Each row is a point. To make a cloud, some directions were put in groups of two or more. Within a group, all points are equally far from the middle, so they leave a hole (a ring in 2 directions, a hollow ball in 3). The other directions are filled evenly. Then the cloud was stretched, turned, moved and blurred a little. Count the holes, and give their numbers of directions, smallest first.

Cloud (14 x 2):
[[-20 -32]
 [-16   8]
 [ -5  43]
 [-56 -41]
 [ 33  28]
 [-35 -41]
 [-42  49]
 [-35  60]
 [-24 -27]
 [ 50  30]
 [  2  37]
 [-16  26]
 [ 12  10]
 [ 38 -23]]
Holes: 0

Cloud (20 x 3):
[[ -7  26 -16]
 [-38 -23 -10]
 [-60 -22  10]
 [ -2  18 -23]
 [ 22  20  27]
 [ 35  -4   5]
 [-17   1 -21]
 [-35   4  26]
 [-11 -37  -3]
 [ -6  11  34]
 [ 50  -1 -15]
 [-36 -42  -4]
 [-47 -33   6]
 [ 15 -11  32]
 [-29   1  33]
 [  0   0 -14]
 [ 37  13 -24]
 [ 52  18 -18]
 [-26  26  21]
 [ 29 -14  -3]]
Holes: 0

Cloud (21 x 3):
[[ 26 -16  17]
 [-31 -27   3]
 [  7 -40   3]
 [  7 -39   4]
 [ -8   3  46]
 [-14 -37  -4]
 [ 28 -20 -13]
 [-24  39  19]
 [ -6  44  25]
 [-11   0 -10]
 [ 40 -35   3]
 [ 11  12  43]
 [  5  26 -22]
 [ 17 -27  54]
 [ 33  23  47]
 [-38 -22  -5]
 [ 49   4 -13]
 [-22 -18 -28]
 [ 17  32  -3]
 [ 20 -42 -29]
 [-27 -60 -36]]
Holes: 0

Cloud (29 x 4):
[[ -2  26 -36  12]
 [ 10   3 -25 -18]
 [-31  12  30  19]
 [ -9  40  -5   1]
 [  0 -27  36  30]
 [-16  40   0   6]
 [-17 -13  40  20]
 [-31  22 -26  19]
 [ -6 -18  -1 -30]
 [ -9 -34 -18 -12]
 [ 27  10 -37  33]
 [  1 -18  32 -18]
 [ 20   9  16 -19]
 [ 21  -1 -37   5]
 [ -4 -24  41  13]
 [-43  11  18   7]
 [-15  38 -12   2]
 [ 39  12  21   7]
 [-13 -20  35 -11]
 [  4  17  17  58]
 [ 41  15  20  11]
 [ 33   6 -35  32]
 [-48  -8   0  -2]
 [-22  36 -16   6]
 [-19 -34 -13  33]
 [ 15 -39  21  33]
 [ -9 -16   1  60]
 [ 26   0  25 -11]
 [-36 -13 -21  28]]
Holes: 2 (2, 2)

Cloud (47 x 6):
[[-22 -34  28  27  -8  10]
 [ 18 -34  -6 -21  46  22]
 [-13   6 -20 -18  -4 -19]
 [-20  19  -7   7  -6  28]
 [-15 -51  -5 -21 -24   0]
 [  6 -22  -3 -16  58   8]
 [ 11 -60  -3 -28  10  21]
 [ -9 -47 -31  -1   8 -14]
 [-22  14  17   5 -33  28]
 [-21 -12  35  21  21 -13]
 [ -2 -21  43 -10  19  36]
 [-19 -35  -3   1  23 -27]
 [  5  14 -17  23 -21   4]
 [ 38  -6 -25   6 -19  19]
 [ 22 -25 -13  19  31 -13]
 [-11 -23 -28  -7  30  29]
 [ 41 -31 -13   5  17  10]
 [ 24   0  -8  10 -34  29]
 [-11  21  -4  16 -17  20]
 [ -1 -10  21 -22  56  14]
 [  4 -55   9 -17   5 -18]
 [ 21  13 -12  -2  27 -29]
 [  0 -21  48  -3  -6 -16]
 [ -5   8   7   7 -38  37]
 [-11  11  26 -14 -38  10]
 [ 32  -9   0 -30  34 -13]
 [ 14 -58 -10   4   3 -19]
 [ 16 -23   0  18  30  18]
 [-10 -20  34 -30  39  -3]
 [ 29   5  18 -32  22  22]
 [ 37 -42   1   5 -12  -7]
 [ 25 -24 -13  -1  46   4]
 [-18  -8   8 -44  -2  46]
 [-11  -4 -34 -22   6 -12]
 [-13  23  27 -17 -20  35]
 [  5 -15  36 -31  32  -6]
 [-18 -33 -10  16 -34  27]
 [  6  -8   2   6  50 -12]
 [  0 -55 -26 -31   6   3]
 [ 26 -10   5  17 -41  -4]
 [-10   0 -10 -12  -5  56]
 [ -8 -30   1 -26 -34  45]
 [  5 -29 -43  -2 -31   1]
 [ -6   8 -21 -33   5 -12]
 [  5 -44  33 -26   6   9]
 [  3 -31 -25 -23  -7  53]
 [ -7 -36 -40 -19   3  -8]]
Holes: 2 (2, 4)

Cloud (80 x 8):
[[-25  -2  -8  22   2   3 -39  10]
 [ -4  -9 -20   4  22  16 -42 -21]
 [ -2   9   9 -14 -16  -2 -14  40]
 [-25  -1  -5 -24  -5 -36 -33  31]
 [-18  24 -18   6 -38   5  -2  -2]
 [  0 -16   9 -18  32   1 -21 -22]
 [-28 -24  -8   9  16   3 -27  -9]
 [ -1   8   0 -27  13  -7 -12   7]
 [ 22  -3   7  10  17  -9   7  -4]
 [ -4 -21 -13   7   5 -41 -15 -13]
 [-13 -60 -31  -9 -13 -34 -17  -5]
 [ -4 -23  17 -10  -9  -5   1   0]
 [-30  14  17 -14  -5  -4  -8  -2]
 [-41  -8 -14   3  20   9 -14  25]
 [ 25  17  11  12   4   4 -22 -19]
 [ 29  -6  24 -36  -5  -1  -1   0]
 [-16 -16 -14  -6  11  25 -22 -12]
 [-12 -22  -9 -28   1   3 -22 -14]
 [ 20  19   4  12  -8  12  -4 -25]
 [ 17 -17  -1  12 -16   5 -13   5]
 [-20 -22 -24 -11 -21 -43 -26  -6]
 [-16  -4  -8  23  -7  -1 -42  32]
 [ -4  24  -8  -4  -5  11 -25 -16]
 [ 37 -22   4 -20 -34 -15  22 -11]
 [ 16  -7   4 -31  -1  -2 -27 -17]
 [-11  -8  18 -39 -10   7   1  18]
 [ 36 -11  -1 -27   3 -33  10  -3]
 [ 13 -32 -35  33 -13 -43 -16 -10]
 [ 37   5 -16  13  -6  17  -1  17]
 [ 33   4 -24  -1  -7   1 -20  21]
 [  5 -12  -1  14 -26  -7   4  30]
 [  5 -19   6 -23 -38 -21 -11   9]
 [ 39 -34  15  -9  -3 -29   3   6]
 [-20 -30 -23  -3  -5 -41 -27  24]
 [  5 -16   9  18 -34 -31   5  23]
 [ 26  -9  41 -31 -19  -8 -12  11]
 [  2   4  32   5  13   1 -17  21]
 [-17  -2  -4 -32  -1  -5   2  41]
 [-13  -7 -22  15  14 -13 -25 -36]
 [ -8  15   7 -21 -21   0  -9 -12]
 [  5  -7 -28  -7   9 -18  -3 -26]
 [ 21 -10 -10   2  13 -17 -23  -1]
 [-18 -17  20 -16 -22 -16  11 -10]
 [ 56   6  37 -16 -11 -18  -7 -18]
 [ 20 -17 -13  -5  15 -22 -23 -53]
 [-12  -4 -12  -6  -4 -17 -45  25]
 [  3 -11   5 -32   1 -45 -12  11]
 [ 13  18  20  15   7  22   0  27]
 [ 34   2  -6  -5 -28  13  -1  20]
 [ -5   1 -35  20  12 -10 -24   2]
 [ -2   4  16  38   2 -12  -9 -15]
 [ 23  21   4   7 -38 -21 -17 -21]
 [ 16  10  27   6 -22  -1   0  -8]
 [ 39 -12   9 -20 -29 -12  -4  24]
 [  8  21 -31 -13   6  -8 -17 -17]
 [ -8  32   0  46 -27   2 -18 -11]
 [  4  18 -12  42  -5 -14  -5  14]
 [ 22 -34 -14  -3  23 -26  15 -40]
 [-11  20 -25  13   6 -17 -19  13]
 [ 24 -22  16   7 -19  -5  -7 -17]
 [-22 -22 -13  -9   7 -28 -29  -9]
 [ 19 -14  10  11  -7 -30 -20  35]
 [ 49 -20 -15  11   2 -36  -3 -10]
 [ -8   4 -21 -27  17  28 -30   7]
 [ 10 -39  26   7  14  -8 -29   1]
 [ 25  16 -14  17  13   2  14   6]
 [ 29   1   9   5   5 -14  12 -21]
 [  3  10   2   6   1 -36 -31   0]
 [ 14  16 -10 -12  20  19 -12 -13]
 [-13  15 -21  21 -36  -3 -12   9]
 [ -4 -10  -2  -4  25  22   6   2]
 [ 16  -2  19  12  22 -20 -25 -20]
 [  9 -16  26 -18 -15  -1   1  12]
 [-14   5 -22  11  27   7  -1 -11]
 [-23  10   6  10  -9 -11 -24 -20]
 [ -7  -1 -28  10  28   4   5  -9]
 [ 28 -30 -14  20 -18  -3 -27  -9]
 [-44   3 -16  -2  20  10 -29  31]
 [ 27  14   7  16  -7 -14 -47   7]
 [ -1   3   0 -18  -8  20   0  10]]
Holes: 0
